Rows are points. A path goes straight from each point to the next, and from the last back to the first. The post is the endless flat space through its rows: a point in 2 columns, a line in 3, a plane in 4, and so on, so that a path can go around it. How many times does the path go around the post? Going back the other way cancels.

Post (2 x 3):
[[ -8 -42  -2]
 [ -6  25 -18]]
Path:
[[ -1  -3 -36]
 [-37  49 -42]
 [-26  37  -5]
 [-18 -34  16]
 [ 16 -58  34]
 [ 17  23 -23]
 [ 11 -38 -48]
 [-24 -52 -38]
 [-25  54 -16]
 [-26  -6  23]
 [-48 -61  34]
 [-49 -27 -20]
 [ -6  29 -67]
 [ 17 -55 -41]
 [ 39 -63  11]
 [  8 -13  41]
 [-13  76 -15]
 [-30   2  -9]
 [ -8  14 -30]
 [-44 -42 -32]
 [-21 -35   1]
 [-24 -41  51]
 [-10 -10  14]
 [-26  81 -17]
 [-34  13 -21]
 [-12   9 -32]
 [ 31 -38 -39]]
Times around: 0

Post (7 x 8):
[[ 16  -5 -11   9  37 -20 -49   2]
 [-51  80   3 -46 -39 -26   0 -20]
 [ 60 -27 -22  40  31 -32  -1 -10]
 [ 13   5  21 -16  10   3  -2  -5]
 [ 21 -31  -2  36  47 -14   8  21]
 [ -9  18  33  15 -53  22  21  13]
 [-30  15  -4 -30 -52  54  44  -1]]
Path, 12 rows:
[[ 10  41  33 -16  -9   4  39  -8]
 [ 67  63 -34  31 -26 -15 -23 -23]
 [ 35   0  20  11  50  33 -88 -21]
 [ -6  29 -24 -20  -9  37  12 -25]
 [ 44  12 -72  29  16  -5 -22   6]
 [ 20  32  69  -3 -19 -23   0  14]
 [ 27  32 -28  11 -32   5 -42  -9]
 [-10  58  58 -19 -35  95   0  20]
 [ 25   5 -59 -53  29  -5  51   1]
 [ 23  54  -2 -77 -59 -23   5 -68]
 [ -5 -14 -34  -9 -34  30   2 -35]
 [ 40 -39  23  35  -5  45  -3   8]]
Times around: 1

Post, 11 rows:
[[ 14  31  29  30 -16  23   1  -8  12  43  41  43]
 [ -6 -19 -13   9 -24 -13 -17  -2  22 -17  20 -20]
 [ 36   9  14  -3  25  18 -26  12 -15  16  40  28]
 [ 17  19   7 -26 -25  58  19  -1 -21   4 -15 -49]
 [ -6  23  17   0  -4  73  16   8 -43 -20 -30 -18]
 [  4 -57   9  -7  -1 -21 -10  10  19 -10 -24  -9]
 [ 25  11  28  44   5  41   2 -56  24   2   8   3]
 [-21 -12   2 -19   6 -14 -41   7  36 -11 -20   1]
 [ -6 -24  -3 -19 -16 -35 -16 -36   0 -27 -31 -20]
 [  7  10 -11   7  -3  57  -6  -4 -39  23 -26 -25]
 [ 16 -11 -33 -12 -21 -12 -10   9  13 -42 -43 -18]]
Path (21 x 12):
[[  6  42 -26  37 -13  53  -6 -22 -53  -2 -24 -25]
 [ 24   3  -7  39  22   9   5 -27  22  -9  23  -6]
 [ 32 -45  10  16  -1  -2   0 -36  45 -37  19 -16]
 [ 32 -26 -10  -1 -30  46   1 -19  -5  -6 -37 -35]
 [ 29  44  43  -1 -18  20 -22   5 -17  34   3   4]
 [  6   6  38  18   6   3  21 -21  27  -1 -10 -17]
 [-41 -24  11  30  28  72  16   0   2  -4 -39   8]
 [  8 -16  -8  40 -48  28  28 -23  18 -10  22   3]
 [ 57 -20 -23  30 -31  14 -13  21   4  23 -18  18]
 [  1  73  -6  41   8  37 -13 -20 -47 -42 -25  -1]
 [-22 -29 -41  95   5  -3 -27 -29   0 -21 -25 -17]
 [ -5  -8   4 -19 -37   2 -24  49  44  18  -1 -25]
 [ 22  48   7  38 -31  61  -8 -46 -33 -21  20   5]
 [ 11   1 -11  12   3  58  10  13  31 -52  36  25]
 [-30 -17  -5  -8   6  20 -11 -23  17 -19  28 -65]
 [-20  21  30  27  47  31 -26 -19   0 -55 -54  21]
 [ 29  25  37 -28  -4  -5 -25 -10   7  29 -20 -18]
 [ 14 -34  50 -25  16 -22  21  38   1  43  12   5]
 [ 10 -25   8 -32  -1  38  14  28  45  39   4 -10]
 [ 27 -14  17 -45   9  45  -2 -22 -13 -12 -15 -12]
 [ 47 -53  35   3 -13  18 -12  16  13  29 -61 -18]]
Times around: 2
